Rows are points. To make a cloud, some directions were put in groups of two or more. Within a group, all points are equally far from the middle, so they leave a hole (a ring in 2 directions, a hollow ball in 3). The other directions are filled evenly. Then the cloud was stretched, turned, moved and blurred a little. How many holes are there, and how many directions does each take, smallest first?

Cloud, 14 rows:
42,-6
29,-3
46,-26
54,-46
61,0
-2,31
-40,-31
80,20
12,26
85,24
22,-41
43,-62
77,27
-17,-4
Holes: 0

Cloud, 19 rows:
-2,36,9
-43,-13,-34
-5,4,-58
-46,21,35
55,-36,-41
-48,53,27
-4,31,-42
-43,50,45
-37,-38,16
33,19,-87
-43,50,-8
71,-13,27
2,-15,-40
37,21,-9
70,63,36
75,37,-7
18,73,-19
-26,-9,20
-17,-47,111
Holes: 0

Cloud, 28 rows:
-89,-6,-37,-50
4,27,-36,36
-27,34,-33,-67
15,39,-29,25
-11,-57,21,-78
-52,-82,7,15
-65,-67,6,19
61,-33,1,14
-48,4,43,-59
-35,0,-54,-73
-46,6,-15,47
-9,-61,-75,4
-17,-8,39,39
-1,54,-11,22
-4,-67,-10,-82
-12,-56,23,-78
-20,20,57,-31
33,-18,50,-32
56,-26,30,-6
-77,-6,19,-62
-18,61,20,-2
-24,53,35,-11
-58,22,-34,-66
-56,-34,-77,-23
-7,-4,48,30
63,-3,-2,-25
16,34,-33,27
-18,-40,38,-71
Holes: 2 (2, 2)

Cloud (79 x 8):
-45,45,84,21,-22,-54,-77,-17
78,-36,0,6,7,-42,41,3
-25,35,43,24,-10,6,49,53
5,-33,13,-4,20,-38,16,95
-19,33,10,32,-26,-85,-51,55
-32,-4,22,22,91,-28,61,13
-39,-51,9,-8,11,-52,19,23
-52,26,-2,-32,28,-43,-46,3
-37,83,12,19,-51,-51,-1,-33
-8,14,-40,-60,-27,-34,-36,24
18,0,-11,-41,-73,-37,-5,-7
33,62,39,116,-16,26,49,-1
-57,-20,-24,33,7,10,-14,20
40,-47,-19,66,26,-39,51,37
4,25,49,20,68,20,-23,45
-8,54,38,-9,1,32,34,42
-49,81,-23,57,10,-90,-8,15
21,77,-46,2,61,-30,38,-32
42,26,12,15,72,5,27,34
-33,64,64,46,26,22,64,26
76,52,27,57,19,-90,-28,-6
8,36,95,59,13,-73,-23,-18
-19,52,-44,25,-25,-36,-53,42
-6,2,83,-27,40,41,22,14
-43,-25,21,35,-31,-46,69,17
27,-9,27,-22,-47,-72,18,-16
31,41,18,17,-71,-59,13,-22
20,83,-4,-59,-4,-6,-14,6
-66,55,32,25,0,-7,31,-9
-9,117,57,60,23,-31,-1,-24
65,66,108,14,-44,-38,-34,10
53,107,11,0,-64,-21,41,-24
-47,32,-12,42,109,-10,35,1
-23,39,-30,68,-50,1,50,38
-37,27,14,0,-16,-1,33,-77
-8,43,-64,4,-49,-35,9,20
-8,100,-25,-30,6,-22,38,3
-70,4,52,-13,12,-79,-19,-17
-35,19,-40,5,44,-43,-11,39
-44,-41,41,68,-16,-59,-76,2
22,-2,1,38,-15,18,-17,36
102,32,-13,14,6,-35,-44,42
-46,48,-13,38,49,-77,1,66
73,-1,38,33,-3,-5,-73,-39
-45,30,-5,60,22,-14,-24,107
-24,-54,29,7,23,-29,-23,64
-50,-33,63,-8,-4,35,-5,32
-1,14,33,110,-58,-26,23,-24
23,37,52,-3,31,-55,-81,14
68,-2,54,97,-24,39,-11,42
-17,90,3,24,-82,-66,22,5
44,57,19,-6,-42,-13,27,12
-43,-51,47,56,-38,-24,-19,-27
-21,-9,2,100,26,-5,-54,39
-19,-15,-76,39,-3,-5,38,67
16,23,18,6,-20,16,-54,-61
28,37,58,15,-37,-15,-26,-24
-41,22,-14,4,-5,4,-34,25
-19,-31,-5,111,-7,-59,-44,37
13,31,1,70,5,-38,41,-13
30,57,-12,17,73,-22,63,15
13,19,44,82,28,-35,40,18
8,-44,10,2,-20,-82,-10,-2
25,25,33,47,71,-25,27,-15
26,48,-3,-13,109,3,-11,-19
-37,8,4,24,-56,-34,50,-50
44,96,1,28,14,-48,-19,22
-20,-21,73,-24,42,25,-15,10
-24,-40,20,53,-28,-58,17,-10
-16,-51,-7,85,14,-93,11,11
39,50,41,56,-39,-15,16,45
-20,-28,23,18,-1,61,-28,3
-14,-56,-3,-11,7,-49,2,98
54,24,51,90,-7,4,36,-34
42,71,32,92,-9,8,10,0
28,76,-27,22,50,-71,15,-34
3,-23,16,23,-61,-10,67,-55
-35,61,44,37,40,51,63,-38
9,-16,-15,53,54,35,25,-3
Holes: 0

Cloud, 95 rows:
39,-8,-23,-1,-22,103,-86,-32,-30
-11,-22,-24,-80,20,-46,-37,-23,-34
-12,-15,-24,-50,6,-69,-80,-22,20
-32,-58,-32,-52,40,25,51,-31,47
14,25,-35,-49,103,-17,23,-31,-5
36,-54,25,-67,34,-67,39,-54,15
38,-22,23,-74,-8,45,-22,-91,55
61,-91,18,-67,1,7,-19,-34,18
29,30,1,16,-61,-3,-67,-4,2
15,57,32,-22,-16,-21,-9,-47,12
8,38,-63,-38,3,-43,-17,-21,-30
71,80,-95,15,-2,46,-1,-12,46
-11,37,-17,47,-13,72,-48,49,-7
-38,-31,-36,-39,-80,69,50,-5,40
-49,-12,-22,10,-66,69,-75,37,-44
80,-2,29,46,-9,23,-42,29,-22
4,-63,57,-28,6,-38,-42,1,-36
5,-25,3,-27,34,-37,-11,-39,76
32,38,0,-25,22,50,-3,-23,-52
-21,-146,-22,-27,30,9,-17,54,-13
38,-14,11,-1,-2,66,42,13,-71
-74,-64,-18,-12,13,-10,-43,-3,-28
36,-17,60,-21,23,51,22,-78,-15
41,30,9,55,-40,9,-77,-73,21
10,-37,-16,11,66,22,-20,-59,34
-34,-41,6,-89,6,-38,29,14,20
-17,-71,-2,34,70,-21,-41,58,-38
35,29,25,-73,-15,58,-32,-2,34
-7,-38,34,65,8,-74,-77,40,-35
45,-10,30,-13,91,27,-46,-80,15
-37,-87,6,-68,90,8,9,52,-26
-43,-47,-48,15,59,31,-39,-78,-95
-54,-30,6,14,31,46,-104,1,-5
67,25,8,-45,-15,-47,-38,-44,20
-28,14,3,11,-50,44,38,-62,12
-55,-17,14,-1,0,1,-9,6,-35
-27,31,-48,27,3,31,-29,6,-44
9,-36,73,-56,12,-38,35,19,-42
-16,-35,-23,-10,64,82,-46,-63,-24
-34,-14,-68,36,1,-7,-33,40,-46
28,-49,-46,-70,41,-14,-32,0,-51
14,-22,31,30,-61,39,-123,-26,-33
-45,-109,21,-10,-59,-12,-41,-9,-23
71,-28,-22,24,-24,-29,-1,-19,-5
5,-29,-45,21,40,-67,5,-41,-61
-11,0,-58,-17,-29,-14,-69,12,-43
15,-29,51,-51,4,-20,-70,33,34
-66,10,24,-50,3,-5,9,11,-8
3,-74,7,13,-18,-27,-9,-25,-12
63,-91,-6,-31,50,13,1,-77,29
42,-51,21,-64,1,-13,-42,-3,7
20,14,13,53,-21,50,-79,-72,-41
93,22,25,-24,-71,-6,-40,38,-5
27,-31,65,5,-5,10,-91,-40,6
-6,-10,51,-11,-45,6,-18,48,-41
47,36,-27,-24,-90,-13,-11,22,1
-28,-91,-58,-9,-1,-1,20,-55,35
47,75,28,-12,-3,21,-11,-13,-77
-53,-59,28,-10,22,-21,-19,-14,-19
-35,-135,21,-52,-2,-38,-25,-24,-18
1,-53,77,-71,36,44,-40,4,-15
38,-51,-4,-26,-23,-63,4,27,28
-10,20,-86,-14,-71,-16,-60,62,7
-61,4,-20,59,11,-69,-49,-21,44
3,-8,28,38,49,30,-7,-45,-12
58,37,3,4,-50,2,-49,-49,41
-38,23,34,-75,-70,32,13,-38,29
-22,-90,-43,-23,67,19,16,-37,36
41,-20,26,-88,-7,35,-63,-38,-44
44,33,59,-37,78,-8,-8,-21,23
-2,-80,34,-41,-16,-12,-34,-39,24
36,-26,46,-48,77,-52,3,-5,-21
26,-16,-22,-64,103,-9,6,-27,3
27,-126,-12,-24,22,22,20,-50,21
-19,-95,4,-43,49,-7,-29,8,-83
-5,8,-59,6,40,19,41,5,32
71,23,-21,-59,-2,45,-45,27,-50
10,-43,-8,30,-19,66,-60,-55,-5
-30,37,-19,-62,-24,1,-59,6,25
22,-19,-7,34,-2,110,-65,-3,-3
-4,-53,-14,26,-41,-3,-42,-15,5
-65,-8,-66,18,-21,-2,-37,19,13
-40,20,-25,29,34,42,15,23,-63
1,-40,-1,-33,25,18,-48,-39,-45
-28,12,-78,-4,13,-26,-42,-3,14
94,-25,28,-35,8,-37,-59,-3,10
37,-3,4,27,-36,20,-54,-97,53
28,21,14,-47,-30,-26,-30,-77,28
7,-12,5,-3,-49,69,-47,-4,56
-21,-23,-67,-20,66,-25,27,-57,-28
-21,40,55,-18,-16,66,6,-32,-51
5,-7,-80,23,0,-49,-32,10,-69
-46,-59,1,1,0,11,-45,51,-66
-22,-80,45,-12,13,-21,-69,-20,44
-45,-107,-36,-4,26,20,-41,-26,-39
Holes: 0
